Rows are points. The last column is the point's height on a tilted bowl or saddle (a function of degree 2), plus a little noise. Count its main directions that bend up, bend down and stay straight.

Points (10 x 3)
[[-.14, -.82, .83],
[.33, -.49, .49],
[-.08, .24, .00],
[.57, .18, .29],
[-.43, -.45, .46],
[-.44, -.20, .29],
[.02, .39, .01],
[-.35, .12, .08],
[.49, -.30, .40],
[-.12, .48, .03]]
Directions: 2 up, 0 down, 0 straight

Points (15 x 4)
[[-.13, .54, -.34, .24],
[-.93, .21, -.07, .82],
[.19, .12, .44, .08],
[-.56, -.30, -.02, .45],
[-.24, -.43, .12, .32],
[.24, .54, .14, .08],
[-.10, -.21, -.27, .11],
[-.01, .23, -.22, .02],
[.23, -.18, -.01, .07],
[.14, -.14, .50, .20],
[.06, .24, -.04, -.03],
[.68, .28, -.78, .71],
[-.64, .09, .47, .47],
[.89, .32, .26, .59],
[-.12, .58, .51, .17]]
Directions: 3 up, 0 down, 0 straight

Points (21 x 5)
[[-.26, -.08, .16, -.05, .06],
[-.19, -.05, .16, -.02, .04],
[.46, -.19, -.05, .11, -.26],
[.15, .17, .50, .26, -.15],
[.32, .15, -.21, -.05, -.21],
[-.38, -.55, .52, -.37, -.25],
[-.17, -.26, -.42, .04, -.07],
[.35, -.22, -.81, .94, -.94],
[.94, -.21, .01, -.13, -.22],
[.45, .42, -.33, .33, -.42],
[.11, .24, -.32, -.19, -.24],
[.32, .35, -.61, .24, -.52],
[.57, .10, .41, -.16, -.05],
[-.19, .56, .42, -.21, -.20],
[-.69, -.25, .14, -.35, .17],
[.21, -.35, .01, .77, -.38],
[.44, -.83, -.24, .08, -.72],
[-.41, -.46, .37, -.33, -.12],
[-.25, .16, .53, .56, -.06],
[.06, -.03, -.18, .28, -.10],
[-.16, .07, .11, -.44, -.13]]
Directions: 1 up, 3 down, 0 straight

Points (40 x 7)
[[.03, -.51, -.30, .00, .25, .23, -.14],
[.44, -.57, .08, -.25, -.58, .35, -.83],
[.11, .12, -.29, .78, -.42, -.46, .50],
[-.21, .19, .44, .65, -.09, -.18, .07],
[-.17, .35, .65, .11, .37, -.01, .15],
[-.23, .18, -.11, .70, -.46, .20, .29],
[-.38, -.47, .49, -.07, .06, .00, -.02],
[.13, .37, -.35, -.25, .03, -.21, .06],
[-.64, -.04, .91, .38, .12, -.40, -.41],
[-.09, .10, .08, -.32, .04, .04, .18],
[-.35, .15, -.83, .25, -.44, .23, -.24],
[-.19, -.65, -.03, .27, .13, .16, -.15],
[-.08, .32, .77, -.55, -.09, -.08, .11],
[-.50, -.01, -.50, -.21, .26, .00, -.21],
[.06, .41, .39, -.18, -.83, .05, -.13],
[-.31, .93, .25, -.81, -.22, -.03, -.08],
[.43, -.77, .36, -.39, .17, .41, -.16],
[.57, .29, .19, .24, -.11, .36, -.19],
[.08, -.23, -.64, .47, .42, .25, .16],
[-.74, -.11, -.45, -.18, .07, -.58, -.94],
[-.14, -.54, .01, -.16, -.40, .01, -.52],
[.42, -.71, -.11, .35, .12, -.13, -.10],
[.43, -.37, .56, .21, .38, -.66, .64],
[.19, .02, -.10, -.49, -.77, -.49, -.63],
[-.23, -.01, .02, -.58, .32, .15, .39],
[.30, .31, -.55, -.05, -.68, -.48, -.24],
[.06, -.34, -.54, -.65, .26, -.49, -.50],
[-.47, .47, -.32, -.09, -.55, .27, .06],
[-.30, -.04, .52, .91, .05, .69, -.16],
[.52, -.10, .05, -.50, .24, -.02, .38],
[.15, -.33, -.15, -.73, .41, .12, .28],
[.26, .52, .27, .36, .05, -.33, .31],
[.06, -.32, -.87, -.19, .57, -.32, -.19],
[.29, -.52, -.04, .35, -.40, -.71, -.29],
[-.28, .22, -.34, -.23, -.37, -.03, -.25],
[.03, .10, -.14, -.12, .34, -.24, .37],
[-.50, .34, -.14, -.10, .62, .12, .38],
[-.10, .17, .05, .08, -.55, -.10, -.04],
[-.59, .33, .07, .75, -.05, .13, .31],
[-.74, -.75, .16, -.14, -.24, -.13, -.67]]
Directions: 2 up, 3 down, 1 straight

Points (76 x 9)
[[.56, .33, -.17, .21, .06, .21, -.29, -.15, .38],
[.34, -.26, .08, -.49, .53, -.28, -.12, .11, -.18],
[.03, -.41, .03, .19, -.36, .01, -.30, .45, .05],
[-.12, -.11, -.40, -.21, .59, -.10, .02, -.25, .10],
[-.07, .53, -.27, -.19, .57, -.54, -.10, .09, .05],
[-.08, .86, .31, .32, .11, .14, -.01, -.23, .70],
[-.26, -.09, -.26, .43, -.23, .27, -.58, .67, .04],
[-.34, .04, .27, -.46, .15, -.11, .37, .28, .01],
[.04, -.28, -.27, .00, -.14, .44, -.22, .32, .02],
[.56, -.30, .26, .27, -.03, -.14, .49, .29, .48],
[-.23, .13, -.21, -.15, -.31, -.25, .35, .14, .13],
[-.53, .33, -.25, -.68, .02, -.05, -.02, .21, -.29],
[-.48, .44, -.08, .66, .04, -.20, -.19, .56, -.01],
[-.57, .25, -.62, .41, .50, .51, .24, -.07, .68],
[-.47, -.34, -.02, .12, -.12, -.22, -.12, .26, .06],
[-.17, -.31, -.22, -.03, .05, .12, .05, -.48, .13],
[.45, -.19, -.15, -.33, -.22, .09, -.23, -.03, -.16],
[-.06, -.50, -.35, -.28, -.30, -.13, .04, .43, -.08],
[.05, .28, .28, -.03, .19, -.18, -.44, .13, .15],
[-.13, -.28, -.01, -.06, .14, .03, -.13, .04, .02],
[-.32, .26, -.70, -.02, -.09, -.07, -.05, -.47, .13],
[.18, -.29, -.11, .50, .26, -.26, .30, .55, .19],
[.18, -.51, -.77, .33, -.04, .36, -.07, .54, .04],
[-.40, .22, -.12, -.52, .24, .14, .25, -.18, -.12],
[.09, .01, .05, .15, .51, -.07, -.19, .49, .07],
[.57, -.29, .46, .25, .11, .21, .59, -.06, .81],
[.11, .27, .26, .56, -.17, -.20, .31, -.11, .60],
[.05, .06, .35, -.19, -.31, -.18, -.16, -.77, .24],
[.04, -.45, .04, -.09, -.02, .05, .57, .14, .27],
[.37, -.07, .14, .25, -.29, .07, .14, .10, .23],
[.14, -.26, .40, .84, .12, .57, .22, .36, .94],
[.41, -.10, -.35, -.09, -.06, .24, -.67, -.66, .18],
[-.01, .24, .34, .01, .16, .13, .09, -.37, .41],
[-.51, -.31, -.12, -.46, .57, .30, .42, .08, .07],
[-.16, -.40, .12, .15, -.29, -.32, .02, -.10, .19],
[.00, .12, -.38, -.08, .07, -.13, -.06, .11, -.03],
[.35, .32, .03, .22, .03, -.39, .17, .15, .35],
[.09, -.29, .11, .22, -.05, -.42, -.15, .15, .14],
[.19, -.20, .30, .12, -.02, .12, -.35, .28, .24],
[-.16, -.01, .18, .31, -.38, -.25, -.36, -.07, .13],
[-.12, .18, -.24, .34, -.05, -.18, .12, .41, .08],
[.01, .37, -.32, .12, -.53, .07, -.17, -.09, -.04],
[-.21, -.33, -.09, -.53, -.02, -.07, .18, .61, -.09],
[-.54, .24, -.44, .40, .19, -.19, -.81, -.20, .14],
[.18, .13, .64, -.30, -.27, -.01, -.08, .09, .29],
[.41, .04, -.22, -.24, .42, .65, -.14, .21, .24],
[-.08, -.57, -.94, .08, -.11, .55, -.04, .06, .11],
[-.01, -.65, -.01, .52, -.40, -.05, .02, -.62, .27],
[-.81, .06, .07, .30, .11, .18, .21, .19, .38],
[-.02, .35, -.07, -.18, .32, .41, .16, .33, .19],
[.33, .32, .17, -.18, -.21, -.31, -.67, -.27, .29],
[-.11, -.10, .36, .22, .31, -.40, -.13, .26, .24],
[-.37, -.61, .00, -.09, -.06, .69, -.55, .19, .32],
[.45, -.19, .04, .86, -.35, -.46, .24, .06, .26],
[-.21, -.33, .63, .33, .43, .46, .15, .19, .90],
[.29, .08, -.20, -.19, .08, -.21, .17, -.55, .20],
[-.11, -.44, -.27, -.47, .00, -.48, .23, .16, -.06],
[.07, -.15, .06, .11, -.11, -.36, .45, -.01, .34],
[-.29, -.18, .07, -.01, .14, -.42, .01, -.33, .26],
[-.29, -.52, -.31, .11, .21, -.34, -.45, -.05, .10],
[.29, -.38, -.23, -.15, .25, .15, -.13, .00, -.02],
[.06, .21, .56, .55, -.27, -.39, -.17, -.52, .80],
[.02, -.33, .13, -.03, -.57, -.18, .19, -.71, .13],
[.02, .35, -.04, .11, -.22, .34, .13, .34, .27],
[-.28, -.45, .14, .55, -.24, -.26, -.03, .00, .29],
[-.19, -.28, -.11, -.25, -.11, -.48, -.23, .22, -.08],
[.02, -.12, .30, -.17, .29, .07, .06, .23, .11],
[.09, -.20, .04, -.40, -.70, -.12, -.48, -.12, -.17],
[-.21, -.02, .02, .54, .29, -.26, .13, -.03, .39],
[-.80, .29, .22, -.11, .16, .32, .34, .58, .33],
[-.09, .24, .09, .07, .03, .01, .38, -.07, .35],
[-.12, .00, .13, .22, .11, .06, -.56, .12, .16],
[-.78, .12, -.26, -.33, .79, -.44, -.08, .00, -.18],
[-.21, .21, .00, -.37, .14, .44, -.19, .28, -.06],
[-.01, .40, -.08, -.16, .39, -.16, -.11, -.12, .10],
[.40, .09, .07, -.13, .14, -.92, .07, .05, .36]]
Directions: 5 up, 2 down, 1 straight
